Rows are points. Examples show where two turns around zero, p and q, send a point. Write where each new point lands after one turn and then the other. Backwards means that the second turn is done in reverse. Each puzzle has new turns, and all numbers are rounded.

Turn p:
[ 0.1 -1.1 -2.5] => [ 1.8 -1.4  1.5]
[-0.3 -3.1 -1.0] => [0.6 0.1 3.2]
[-4.3  1.7  2.5] => [-4.9 -1.5 -1.0]
[4.6 2.5 1.0] => [ 2.5  2.8 -3.7]
Turn q:
[-1.9  1.2  0.5] => [ 0.8 -2.2  0.1]
[ 2.8 -4.6 -2.8] => [0.8 6.0 0.2]
[-1.3  2.5  3.4] => [-1.6 -3.9  1.2]
[2.0 0.8 1.3] => [-2.5  0.1  0.0]
[ 1.0 -1.3 -5.0] => [ 2.3  3.6 -3.1]
[-2.6  1.3  2.6] => [ 0.2 -3.5  1.7]
Where do these land?
p, then q: [-2.8  1.3  0.8] => [ 3.0 -0.1  1.1]
q, then p backwards: [-1.6  1.9  0.9] => [-1.5  1.0 -1.9]
p, then q: [ 6.6 -1.9  0.8] => [-5.2 -1.2 -4.4]
p, then q backwards: [-3.3 -2.9 -0.2] => [ 0.0 -0.7  4.3]
q, then p backwards: [ 1.1  1.6 -2.3] => [0.9 2.7 1.0]

Turn p:
[ 2.4 -2.3  1.7  4.9  0.5 -1.5] => [-2.8  3.7  0.1 -0.2  2.1  3.8]
[ 1.0  2.4  0.7  2.8  0.5 -1.6] => [-1.5  3.4  1.5  0.1  0.7 -1.0]
[ 1.2  0.1 -6.7 -4.0  1.1 -0.9] => [-3.1 -5.0 -2.3 -2.7 -0.5 -4.1]
[-5.4  0.6  2.0 -1.2 -0.6 -0.4] => [ 5.6  0.8 -1.3  0.7  0.5 -1.3]
[-2.9 -3.4  0.3  4.5 -1.0  3.4] => [ 0.6  0.7 -2.9  5.2  2.3  3.4]
[-0.1 -2.2 -0.3 -1.9  4.7 -0.9] => [ 0.4 -2.8  0.7 -2.9  3.8  0.5]
[ 1.8  4.7  2.2 -3.5 -1.7  1.6] => [ 1.4 -0.5  4.4  0.2 -4.7 -2.0]
[ 0.6 -0.2  1.9 -3.8 -2.2  1.6] => [ 2.2 -2.1  1.0 -0.4 -3.7  1.2]
[ 1.5  0.3 -1.9  2.3 -1.4 -1.4] => [-3.0  1.9 -1.4  0.0 -0.5 -0.5]
Turn q:
[4.7 2.5 0.4 9.5 0.3 0.1] => [-3.3  0.1 -4.6  3.6 -3.5  7.9]
[-2.5  3.7  1.2 -2.6  2.6 -1.5] => [ 3.3  1.8  3.7 -1.4  2.2  1.8]
[ 4.0  0.4  1.9 -1.3 -0.7  0.9] => [-2.5  2.7  0.5  2.8  0.3 -0.9]
[-2.4 -1.0 -0.7 -1.2 -2.1  1.7] => [ 1.6 -0.4 -0.2 -1.3 -1.7 -2.9]
[-0.9 -2.8  0.5 -0.8  2.2  2.3] => [ 1.4  0.2 -2.7 -0.1  2.4 -2.1]
[-2.2 -3.4 -1.6 -0.5  0.5  1.8] => [ 1.2 -1.6 -2.6 -1.9  0.8 -2.8]
[ 2.9  0.0 -2.6  0.5  1.7  1.9] => [-2.8  2.0 -2.5 -1.5  0.7  0.6]
[-2.4 -2.0 -0.2 -2.2 -1.1 -5.6] => [ 0.2 -4.9  4.3 -0.7  1.5 -1.2]
[-1.2  2.5  1.0 -1.6 -3.3 -1.6] => [ 0.9  0.1  4.1  0.4 -2.5 -0.5]
Where do these land?
q, then p: [-3.6 -0.4 -1.6  1.0 -3.9 -0.8] => [ 0.2 -0.1 -2.3 -1.9 -3.6  3.3]
p, then q: [ 2.7 -1.6 -0.1 -0.1  1.3 -3.0] => [ 2.3  1.7  1.4 -1.7  1.4 -2.4]
p, then q: [ 0.8  6.1 -2.0 -3.2  2.7  1.5] => [ 0.4 -5.0  3.4  4.5  2.1  0.3]
p, then q: [ 0.6 -3.7  4.9  0.7 -1.2 -3.9] => [-0.3  7.0  0.2 -1.4 -0.9 -1.9]
q, then p: [ 0.0 -3.6  0.3 -0.5  4.3  1.6] => [-2.5 -2.1  0.1 -1.9  3.9 -2.2]
p, then q: [ 1.4  2.3 -0.8 -1.4 -2.5  4.6] => [ 0.1 -3.8 -1.1  3.0 -3.5 -0.4]
p, then q: [-1.9  0.8 -0.7  3.5 -0.8  0.0] => [ 0.1  0.0 -0.3 -1.5 -0.8  3.8]
